Every row gives one point. Each copy is the shape, with its points in the same order, stretched, turned, moved and blurred by noise. Is it also mirrored, or only turned?
In the rows, zero is written as 128.

Shape (6 x 3)
[[ 92 157 134]
 [113 163 125]
 [132 116 199]
 [ 41 140 140]
 [136  98 163]
 [173  76 118]]
Copy 1 (6 x 3)
[[ 73 133 162]
 [ 93 149 168]
 [146  66 186]
 [ 18 100 139]
 [142  82 148]
 [184 112 104]]
Copy 1 is: only turned
Copy 2 (6 x 3)
[[ 97 120 159]
 [107 132 159]
 [100 107  81]
 [ 84  76 169]
 [137  98 102]
 [194 106 117]]
Copy 2 is: mirrored
Copy 3 (6 x 3)
[[131 170 103]
 [154 144 102]
 [132 165 201]
 [ 85 193  77]
 [118 131 176]
 [141  65 162]]
Copy 3 is: only turned

Shape (8 x 3)
[[158 124 226]
 [128  46 113]
 [148 131 129]
 [ 80 113 111]
 [134 135 182]
 [130 194 127]
 [162 117 117]
 [113 123 136]]
Copy 1 (8 x 3)
[[126 228  40]
 [222  97  97]
 [144 154 130]
 [133  85 139]
 [114 183  84]
 [ 70 165 166]
 [167 148 133]
 [131 132 121]]
Copy 1 is: mirrored
Copy 2 (8 x 3)
[[222 148 165]
 [130  58 178]
 [150 131 124]
 [107 137 165]
 [179 157 146]
 [144 193  92]
 [150 102 121]
 [139 143 145]]
Copy 2 is: only turned
Copy 3 (8 x 3)
[[182  93 211]
 [ 55  75 155]
 [128 114 124]
 [ 80 144 160]
 [158 118 185]
 [162 170 116]
 [113  98 120]
 [109 132 153]]
Copy 3 is: only turned

Shape (8 x 4)
[[109 115 105 104]
 [ 93 120 201 138]
 [117 165 100  82]
 [163 114 133 134]
 [123 149 136 129]
 [ 91 112 203 194]
 [129 137  91 120]
 [149 134 157 101]]
Copy 1 (8 x 4)
[[105 141 180 116]
 [135  46 168 169]
 [166 164 187 112]
 [126 121  99 115]
 [157 125 147 140]
 [109  43 129 214]
 [130 165 150 115]
 [162 100 140  96]]
Copy 1 is: only turned
Copy 2 (8 x 4)
[[114 110 120 106]
 [105 124 220 147]
 [ 76  99  73 131]
 [154 152 139 134]
 [113 112 130 148]
 [148 116 249 159]
 [127 106  90 127]
 [106 150 142 141]]
Copy 2 is: only turned
Copy 3 (8 x 4)
[[111 108 142  86]
 [125 155 204 156]
 [167  81 144  84]
 [102 115 112 145]
 [139 132 134 114]
 [ 89 215 180 155]
 [127 111 111  94]
 [122 106 151 152]]
Copy 3 is: only turned
Copy 4 (8 x 4)
[[103 104 135  94]
 [141  94 164 199]
 [ 69 144 110 110]
 [149 145 145 120]
 [118 128 118 146]
 [191  67 140 217]
 [110 133 108  95]
 [120 156 158 138]]
Copy 4 is: only turned

Shape (9 x 6)
[[  7 116  97  84 101 139]
 [158 123 131 139 159 157]
 [114 129 119  84 174 124]
 [150 102  95  86 155 100]
 [155 190  99 200 172 130]
 [149 105 178 197 168 131]
 [126 135 202  86 176  76]
 [131 149 161 122 123 112]
 [119 123 169  87 156 128]]
Copy 1 (9 x 6)
[[154  37  81 188 153 117]
 [ 83 133 135 110 119 150]
 [122  95 158 106 137 117]
 [ 92 126 160 113 142  80]
 [ 94 183 121  78 189 196]
 [109 156 168 146 127 202]
 [176 129 204 134 120 130]
 [154 146 131 133 122 139]
 [148  99 162 134 103 129]]
Copy 1 is: mirrored
Copy 2 (9 x 6)
[[ 66 135  56 225 177 182]
 [146 139 166 105 131 127]
 [121 181 105 135 175 118]
 [164 169  82 128 144 118]
 [104 161 218 121  55 100]
 [131  74 222 110 127  88]
 [ 95 147 104  86 206  49]
 [100 116 122  99 135 103]
 [108 142  98 111 191 122]]
Copy 2 is: only turned
Copy 3 (9 x 6)
[[ 60 139  68 107 166 190]
 [169 126 155 154 126 162]
 [174 152 106 145 148 188]
 [184 192 130 133 118 179]
 [171 132 105 233 100 118]
 [145 130 194 208 167 122]
 [180 158 130 151 209 125]
 [140 133 128 137 157 113]
 [160 131 134 124 177 158]]
Copy 3 is: mirrored

Shape (12 x 6)
[[139 118 120 116 127 121]
 [148 119 139 172 120 124]
 [129 117 122 113  90 127]
 [117 133 126 175 115 127]
 [149 127 110 133 112 121]
 [122 132 137 130 107 124]
 [119 117 125 129 120 157]
 [142 155 123 120 120 132]
 [141 126 138 112 122 147]
 [  7 131 138 123 122 121]
 [126 127 142 125  75 126]
 [ 99 124 106 185 112 148]]
Copy 1 (12 x 6)
[[141 121 119 108 125 115]
 [109 104 115 149 108 140]
 [126 106 114  87 130 118]
 [ 97 119  90 144 112 144]
 [143 112 111 111 114 139]
 [112 124 118 110 130 128]
 [122 103  96 130 154 116]
 [142 133 116 112 143 160]
 [138 106 128 118 158 125]
 [ 51 186  77 120 149  69]
 [106 100 123  87 134 136]
 [ 95 109  59 156 119 138]]
Copy 1 is: only turned
Copy 2 (12 x 6)
[[126 135 124 106 130 132]
 [100 173 115 146 117 150]
 [104 149 134  82 120 133]
 [102 164 105 146 104 120]
 [131 156 120 106 112 136]
 [100 136 133 115 117 128]
 [ 98 127 103  95 127 134]
 [130 116 126 106 103 133]
 [105 113 127  94 128 151]
 [ 69  95 120 141 137  40]
 [ 83 152 146  91 110 140]
 [ 98 171  78 133 102 109]]
Copy 2 is: mirrored
Copy 3 (12 x 6)
[[131 128 107 134 125 118]
 [154 144 154 155 115 115]
 [115 102 112 134 108 120]
 [140 125 169 158 134 118]
 [147 120 113 151 124 119]
 [124 112 141 125 116 122]
 [113 132 129 144 111 143]
 [148 110 119 128 124 146]
 [127 132 120 124 101 144]
 [ 28  88 179  99 159 125]
 [124  91 132 129  96 122]
 [121 126 182 175 134 127]]
Copy 3 is: mirrored

Shape (11 x 8)
[[149  96 132 162 109 137 126 140]
 [184 129 131  47  80 107 111 128]
 [100 141 116 119  92 132 121 158]
 [139 125 144 159 135 115 110 102]
 [ 82  70 141 149  77 180 102 126]
 [145 138 106 104 131 109 100 108]
 [ 92 102  84 155 139 110 115 128]
 [160 117 123 159 129 165 135 119]
 [ 89 131 139 101 141 167 129 111]
 [112 134 100  97  90 106 179 135]
 [150 120  88 115  45 110 119 107]]
Copy 1 (11 x 8)
[[145 100 122 131 130 171 170 128]
 [151 143 249  65 138 130 129 136]
 [113 147 130 133  82 136 134 122]
 [143 139 113 118 144 109 184 172]
 [131  57  62  89  54 148 169 108]
 [163 153 170 119 126  91 138 176]
 [154 128  84 172 111 130 103 179]
 [148  89 141 153 124 134 197 115]
 [135 118 112 116 100  61 157  92]
 [ 59 114 173 152 129 136  92 141]
 [ 96  93 190 116  91 151 130 194]]
Copy 1 is: mirrored
Copy 2 (11 x 8)
[[100 101 171 157 112 137 135 106]
 [ 86  89  72 109 181 137 125  90]
 [ 99 151 120 123 155 159 129 125]
 [149 113 113 157  94 113 148 113]
 [112 156 127 113  84 184 131  67]
 [130 126  97 116 143 121 112 110]
 [131 169 157 130 125 125 100 107]
 [105  84 139 138  74 126 120 135]
 [163 139  83  73 116 165 128 135]
 [ 89 150 127  95 153 125 155 128]
 [ 49 143 112 127 134 127 124  84]]
Copy 2 is: mirrored
Copy 3 (11 x 8)
[[ 98 103 135 165 135  88 117 131]
 [170 173 120  85  83  75 177 115]
 [143 132  81 141 122 138 182 134]
 [124 102 180 127 137 117  99 119]
 [ 89  26  86 161 134 122 172 132]
 [135 165 147  95 112 134 144  99]
 [ 68 125 130 173 140 176 159 125]
 [119 106 117 139 125  85  78 104]
 [137 101  81 103  93 154 132 129]
 [154 134  86 174  63 136 171 150]
 [149 113 118 165 112 104 178  88]]
Copy 3 is: mirrored
Copy 4 (11 x 8)
[[ 98 147 108 117 136 116 125 128]
 [212 118  54 145 206  98 153 100]
 [141 112  92 104 134 161  87 103]
 [116 165 143 151  85 116 143 127]
 [ 66 129 112 153 152 133  28 142]
 [157 149 117 158 136 148 159  96]
 [103 161 166 129 129 187 123 105]
 [ 81 127 105 138 128 116 140 116]
 [107  94 132 169 130 150  95 137]
 [172  82 119 105 188 126 109  75]
 [168 129  76 134 189 107 101  47]]
Copy 4 is: only turned

Shape (12 x 9)
[[167 169 151 114 109  78 116 136 149]
 [ 99 111 113 108 122  95 107 150 121]
 [170 101 113 108 141  80 129 123 141]
 [154 150 139 112 113 119  69  90 174]
 [107 104 128 104  72 175 168 160 109]
 [140 158 114  74 101  80 116  86 127]
 [138 120  93 153 102 142 133 139  76]
 [ 85 167 184 202 175 133 145  90  80]
 [167 168 108  93 127  93  87 144 171]
 [ 99 203 172 150 201 165 129  94  79]
 [ 99 162 148 185 194 172 173  99 112]
 [106 130  61 173 107 130 178 153 163]]
Copy 1 (12 x 9)
[[118 114 188  57 106 161 118 147 171]
 [149 111 143 107 128  89  84 144 152]
 [137  70 200 119  90 139 123 134 128]
 [102 127 168 109 116 169  98  91 156]
 [180 130  75  93 143  98 163 135 156]
 [138  92 190  48 112 111 114  90 165]
 [146 169 135 110 113  69 171 136 118]
 [ 19 159 137 101 162  75 201 146 104]
 [159 138 203  81 125 176  87 131 162]
 [ 52 185 151  55 199 104 194 124  71]
 [ 67 165 150 131 203 111 225 143  90]
 [177 159 157 172 185 107 177 175 193]]
Copy 1 is: only turned
Copy 2 (12 x 9)
[[171 126  74 139 131 142  86 162 132]
 [123  88 130  75  96 150 102 157 151]
 [170 129  90 106 104 167 123 126  94]
 [168 134 138 147 105 124  56 116 132]
 [111  71 125 164  50 101 156 151 140]
 [203 145 118 105 105  99 106 144 135]
 [ 95 129  96 108  67  92 123 140  97]
 [ 45  97  66  92 211  95 129 104 100]
 [164 159 122 131 107 147  75 175 127]
 [ 59 162 109 126 202  91 148 106 116]
 [ 46 130 108 128 199 104 173 123  47]
 [ 79  87 127 118 125 128 139 221  57]]
Copy 2 is: mirrored
Copy 3 (12 x 9)
[[119 150 117 193 125 141 106  76 159]
 [118 149 178 134  99 143 127 108 142]
 [135 149 135 127 116 108  78  72 119]
 [105 174 112 199  96 121 139  87 113]
 [124  71 128  99  95 221 148 169 124]
 [117 205 110 140 121 164 140  71 147]
 [ 82 129 133 105 126 126 122 176 147]
 [111  90 171 171 163  24 181 161 189]
 [108 165 104 184  80 138  99  62 162]
 [136  96 114 168 109  27 193 158 247]
 [107  47 132 139 128  30 170 147 198]
 [ 37  71 150 102 139 141 118  99 141]]
Copy 3 is: mirrored
Copy 4 (12 x 9)
[[183  60 156 136  77 146 132 118 107]
 [118  96 180 123 125 134 129 172 134]
 [155  90 189 155 135 113 147 124  79]
 [162  61 166 116  41  94 108  82 119]
 [ 71 104 127 129 151 181 161 127 177]
 [135  97 208 127  57 150 165 121  82]
 [105 149 152 156 142 176 100 141 120]
 [ 73 105  47 196  83 134  93 168  89]
 [208  89 175  81  69 124 138 111 116]
 [ 97 116  47 111  57 136 122 138  58]
 [ 94 140  29 163 101 118 153 145 104]
 [147 172 114 167 135 151 185 162 212]]
Copy 4 is: mirrored

Shape (14 x 9)
[[126 158  82 125 131 103  68 136 198]
 [101 179 122 180 125  90 154 117 129]
 [102 102 132  87 107 145  95  54 185]
 [152 109 116  99 178  97  65  97  93]
 [105 102 134 112 136 172 108 143 122]
 [175 128 126 140  74 164 107 172 123]
 [ 85 106 141 153  81  74 105 109 114]
 [157 135 154 115 117  90 168 124 158]
 [137 114 108 132 126  79  96  95 157]
 [147 164 117 112 103 141 159 134 123]
 [149 100  82 152 154 125 135 149  99]
 [157 138 120 183 138 175 126 144 115]
 [ 91  42 118 120 123 130 161 115  91]
 [165 142 110  98 122 136 149 132 157]]
Copy 1 (14 x 9)
[[ 91 125 108 121 159 125 215 191  94]
 [184  98 127  91 112  76 170 135  86]
 [151 169  84  99 211 174 129 196 196]
 [100 155 103 157 203  78 113 134  72]
 [148 142 105 118 144 180  90 124 132]
 [ 97 128 131  67  74 128 120  99 141]
 [155  69  53 123 130 102 123 157 139]
 [135 136 142 108  99  80 142 195 127]
 [118 126  88 137 159  89 170 178 128]
 [127 138 180  89 118 106 141 139 128]
 [136 118 124 168 109 102 139  84 104]
 [147 143 129  83  98 130 129  60 114]
 [187  97  97 186 138 141  78 126 174]
 [109 158 164 112 127 112 144 156 132]]
Copy 1 is: mirrored
Copy 2 (14 x 9)
[[ 80 160 119  93 165 193 153 155 198]
 [ 97 185 102 165  69 110  85 136 164]
 [ 37 103 196  52 144 155 169 138  75]
 [167 113 111  83 102 181 207 117 157]
 [133  76 158 107 137 134 127 100  94]
 [157 110 161 138 172 115 146 125 136]
 [109  95 150 153  81 143 117 171 136]
 [ 62 137 130 156 111 130 176 119 143]
 [ 94 120 116 105 117 167 180 162 162]
 [ 96 158 158 118 128  96 127  98 154]
 [172  82  81 119 112 116 147 124 164]
 [177 130 105 140 127  97 124 110 108]
 [125   7 142 108  89  98 131 127  93]
 [ 81 138 143 101 151 125 170 105 155]]
Copy 2 is: only turned
Copy 3 (14 x 9)
[[115 180 163 128  87 120 153  37 179]
 [132 132 102 193 153 150 123  83 120]
 [106 120 110  85  58  70 127 126  94]
 [127  81 121 109  78 131  90  97 227]
 [122 108 166 117  91 143 101 169 143]
 [133 145 127 112 135 178 194 171 174]
 [ 86  61 108 181  81 127 148 133 139]
 [ 74 163  76 108 155 150 119 143 135]
 [102 138 104 130  84 112 137 101 178]
 [136 141 110 127 172 149 134 122 131]
 [130 149 139 156 121 125 101 156 211]
 [171 159 121 148 120 174 138 163 155]
 [ 88  80 131 152  81  83  79 223 149]
 [119 179 114  90 148 136 122 134 152]]
Copy 3 is: only turned

Shape (14 x 11)
[[114  81 100 212 202 131  82  81 123 128 148]
 [ 89 128 138 195 189 122  75  63 143 176 115]
 [137 150 113 211 126 111 144 130 115  34 100]
 [170  97 123 142 141  94 162  82 161 180 162]
 [121 176 107 204 137 155 118 178  98 104 124]
 [ 89 114  67 145 131  81 146  89 190 184 167]
 [129 159 121 177  66 169 116 117  85  51  90]
 [138 145 110 167 124  92 107 149 117  86  51]
 [109 129 130 130 136 151 144 150 167  70  90]
 [108 117  65 124 169  94 144  68  99 148 170]
 [137  72  86 111 110  87 109 121 140 150 175]
 [121 142 129 179 155 159 141 151  97  96  51]
 [166 136  55 121 168 111 109  78 181 156 159]
 [121 128 130 105 166  65 112  83 159 161 201]]
Copy 1 (14 x 11)
[[191 156 170 149 193  88  91  93  84 100 183]
 [198 148 195 147 175  77 113  81  74 155 167]
 [151 126 163 236  96 165 113 156  92  76 208]
 [128 127 103 194 158  97 122  95 173 164 104]
 [144 122 174 167  71 138 110  82  41  66 184]
 [106 129  64 162 173 130 109  64 157 217 140]
 [144  85 166 177  91 192 119 220  60  81 185]
 [192 126 169 184  96 169 175 141 106 138 202]
 [132 193 136 164  78 146 132 128 124 142 170]
 [135 127  52 158 220 127 168  82  87 141 143]
 [ 99 113  72 141 167 157 149 122 174 139 147]
 [208 160 159 140  78 108 147 132  63 106 189]
 [133 167 128 211 197 183 123  51 141 177 123]
 [ 80 150 118 193 193 121 151  61 133 164 122]]
Copy 1 is: mirrored
Copy 2 (14 x 11)
[[171 180  59 103  55 123 154 153 132 126 152]
 [196 181 116 109  91 122 120 164 100 141 127]
 [119  77  94 124 141 154 176 151 184  62 121]
 [141 123 118 116  95  88 148 114  52 140  86]
 [ 87  83 118 160 151 141 159 174 134 116 166]
 [157 119 179 145  64  79 168 140  83 145 134]
 [128  62 114  84 208 122 160 163 183 120 149]
 [163  88 134 150 162 120 111 125 174  83 148]
 [116  97 162 149 131 173 149 105 172 114 130]
 [177 151 122 117  84 100 180 107  64 118 159]
 [140 131 152 111 109  30 148 107 126 136 151]
 [130  85 105 141 147 181 113 123 139 117 158]
 [184 146 115 183 105  92 164  91 100 157 112]
 [140 209 159 123 103  72 165 114  65 107  99]]
Copy 2 is: mirrored
